Every row gives one point. To make a cloud, some directions were put in groups of two or more. Within a group, all points are equally far from the middle, so they leave a hole (a ring in 2 directions, a hollow ball in 3). The other directions are filled evenly. Then the cloud was stretched, turned, moved and blurred a little. Count the holes, and give their numbers of directions, smallest first.
(in the rows, 128 means zero)

Cloud (19 x 3)
[[123 126  64]
 [ 93 148 179]
 [100 128 177]
 [137 146 131]
 [125 104 120]
 [ 93 159 149]
 [113 137 181]
 [ 96 137  88]
 [123 114 153]
 [136 144  95]
 [119 159 111]
 [ 99 155 176]
 [142 123 111]
 [116 116 162]
 [103 144  85]
 [ 89 128 101]
 [ 91 123 161]
 [105 123  72]
 [101 105 128]]
Holes: 1 (3)

Cloud (29 x 4)
[[128  74 144 144]
 [153 133 169 103]
 [153 129 165  97]
 [116  98 107 115]
 [ 85 105 160 123]
 [105 159 143  91]
 [103  93 127 106]
 [140 147 159  92]
 [134  95 180 137]
 [138 126 144  82]
 [170 121 133 171]
 [127 171  99 122]
 [134 177 145 103]
 [148 153 172 149]
 [ 93 155 129 144]
 [112  94 113 113]
 [166 117 117  99]
 [ 80 135 154 129]
 [130 182 113 117]
 [124 145  93 130]
 [139 113 118  89]
 [ 97  88 139 115]
 [147 153 167 157]
 [188 141 128 153]
 [172 156 142 161]
 [144  77 163 141]
 [144  76 157 145]
 [ 95 164 122 132]
 [128 139 150  83]]
Holes: 2 (2, 2)

Cloud (27 x 4)
[[113  95 111 135]
 [ 92 103 166 142]
 [157 144  86 109]
 [147 192 148 159]
 [161 162 160 168]
 [157 141  86 107]
 [171 150  86 120]
 [ 97 102 121 110]
 [149 133 133 105]
 [135 146 145 115]
 [ 91 117 156 128]
 [130 149  93 127]
 [169 193 138 164]
 [166 171 145 180]
 [113  82 123 124]
 [135  92 110 128]
 [109 127 108 150]
 [143 159 151 128]
 [176 175  98 145]
 [171 165 122 173]
 [143 116 157 137]
 [107 121 107 145]
 [175 162 111 163]
 [167 154 114 168]
 [147 140 139 110]
 [149 147 146 119]
 [156 134 151 128]]
Holes: 2 (2, 2)

Cloud (54 x 6)
[[ 84 131  92 137 159 162]
 [118 174 117 144 177 105]
 [138 153 101 152 113 160]
 [110 143 171 122  88 117]
 [113 130 160 118 152 109]
 [132  96 124 132 107 118]
 [140 124 145  74 140 135]
 [121  92 146  95  93 121]
 [ 79 122 100 128 140 139]
 [120 191 101 157 152 137]
 [135 150 118 134 188 111]
 [ 85 184 121 130 117 126]
 [ 98 124 149 119  76 150]
 [130 176 143 108 123 153]
 [100 169 118 153 168 140]
 [126 125 166  83 113  98]
 [161  84 125 154 162 123]
 [123 143 127 194 132 117]
 [ 98 179  96 156 157 150]
 [145 188 136 108 121 134]
 [105  79 136 158 122 160]
 [ 99 106 151 117  83 162]
 [132 157 127 168  99 124]
 [111 103 128 114 174 122]
 [110 110 116 186 127 143]
 [127 150 114 187 125 131]
 [128 152 154 149  83 106]
 [ 83 164 113 157 159 142]
 [170 126 132 131 126  92]
 [135 132 149 144 118  63]
 [142 108 135 129  80 164]
 [136 172 108 179 146 132]
 [101 155 142 113 117 168]
 [ 83 170 130 152 141  94]
 [ 89 105 114 139 119 125]
 [127 116 155 140  78 158]
 [126 149 120 107 117 198]
 [161 111 144 121 109  91]
 [142 122 116 121 189 131]
 [109  96 142  83 100 147]
 [ 82 171 133 145 116 100]
 [167 112 129  85 142 163]
 [106 143 123 121 134 190]
 [ 81 112 110 135 154 170]
 [142 139 118 113 116 201]
 [ 71 165 114 148 126 128]
 [123 146 115 181 114 132]
 [124 113 178 118 123  99]
 [144 170 124 162 108 127]
 [161 170 134 151 121  98]
 [173 161 151 123 117 135]
 [ 75 171 114 155 145 125]
 [ 90 101 143 118 108 172]
 [156  72 127 144 141 163]]
Holes: 3 (2, 2, 2)

Cloud (78 x 8)
[[ 94 154 121 148 161  80  86 186]
 [168  96 127 136 114 124 131 108]
 [119 102 145 158 111  62 107 117]
 [123 124 166 152  65 169 119 147]
 [ 98 144  96 100  99 101 119 132]
 [140 156 121 117 104 178  80 137]
 [134  83 164 140 104 151 102 115]
 [138  91 114 107 115 103 119  91]
 [106  82 169 179 147 131 143 180]
 [101 149 116 130 124  90  73 188]
 [117 137 148 154 111 153 109 145]
 [150 110 140 146 141 180 130 146]
 [150 124 116 116  99 179  99 133]
 [145 132 114 103 122 127  42 101]
 [119 122 159 161  80 137 174 159]
 [ 92 144 125 114 112  62 112 121]
 [108 128 161 153  88  85 137 138]
 [134 121 113 102  99 139  58  82]
 [161 143 100 167  90 111 159 136]
 [114 119 160 156  93  98 198 147]
 [125  95 155 124 106 129  95 135]
 [125 168 135 116  86 103  94 148]
 [170 141 111 145  99 118  89 150]
 [100 130 139 122 102 123  69 141]
 [146  94 122 158 133 103 177 176]
 [113 136 129 114 131 103 118 153]
 [177  96 130 155 111 112 173 140]
 [153  84 132 138 146 106 157 149]
 [155 126 115 109 109 149  77 176]
 [155 142 142 131 102 115 108 137]
 [150 113 145 146 122 103  72 125]
 [102 135 153 119 153  87  87 166]
 [135 122 165 158 108 123 137 163]
 [193 116 118 148  77 165 183 115]
 [125 131 109 159 113 153  98 145]
 [104 144 146 108  91 122 113 104]
 [154 110 121 142 105 183 119 152]
 [143 126 193 181  89 129 164 156]
 [147 120  67 156 127 115 150 146]
 [108  82 167 189 148 120 179 148]
 [147 183 105  99  94 124 147 166]
 [153 125 125 177 139 113  97 135]
 [134 127 127 172 146  69 146 136]
 [124 108 114 146 131  83 106 175]
 [166 126 106 169 107 144 124 162]
 [ 89 137 161 136 105  86  83 132]
 [134 136 135 147 111 111 120 198]
 [131 141 141 122  80 124 117 145]
 [118 140 125 125 105  54 122 109]
 [116 122 151 153 123  75 130 154]
 [137 106 172 113  88 138 122  76]
 [139 114 164 124 157 122 117 166]
 [118 114 148 101 100 140 121 113]
 [135 118 120 147 145 124 117 193]
 [151 126 147 136 127 101 119 136]
 [142 140 105  96 101 165  60 145]
 [149  78 118 119 144 137  94  87]
 [126 120 133 170 114 152  89 115]
 [ 93 127 134 131 121  94 133 178]
 [113 167 157 147  67 134  77 143]
 [116 130 145 113 128 145  66 138]
 [148 132  98 109 122 112 105 118]
 [103 124 133 153 128 131  84 165]
 [175 141 137 175 120 141 110 160]
 [162 141 109 173  76 117 130 118]
 [133 103 134 119  93 156 116 121]
 [141  73 150 100  94 119 138  73]
 [117 115 129 139 138  88 133 105]
 [123 130 178 150 102 149 138 141]
 [137 104 144 169 124 126 164 193]
 [152 100 146 147 162  95 141 134]
 [ 96 102 149 146 138  72  81 101]
 [141  69 170 118 137 122 111 100]
 [146 132 149 175  67 142 105 122]
 [125 109 116 153  90 108 138 121]
 [145 122 135 126  97  93 103 136]
 [144 123 110 164 140  92 144 155]
 [115 163  95  92 117  89 123 168]]
Holes: 0
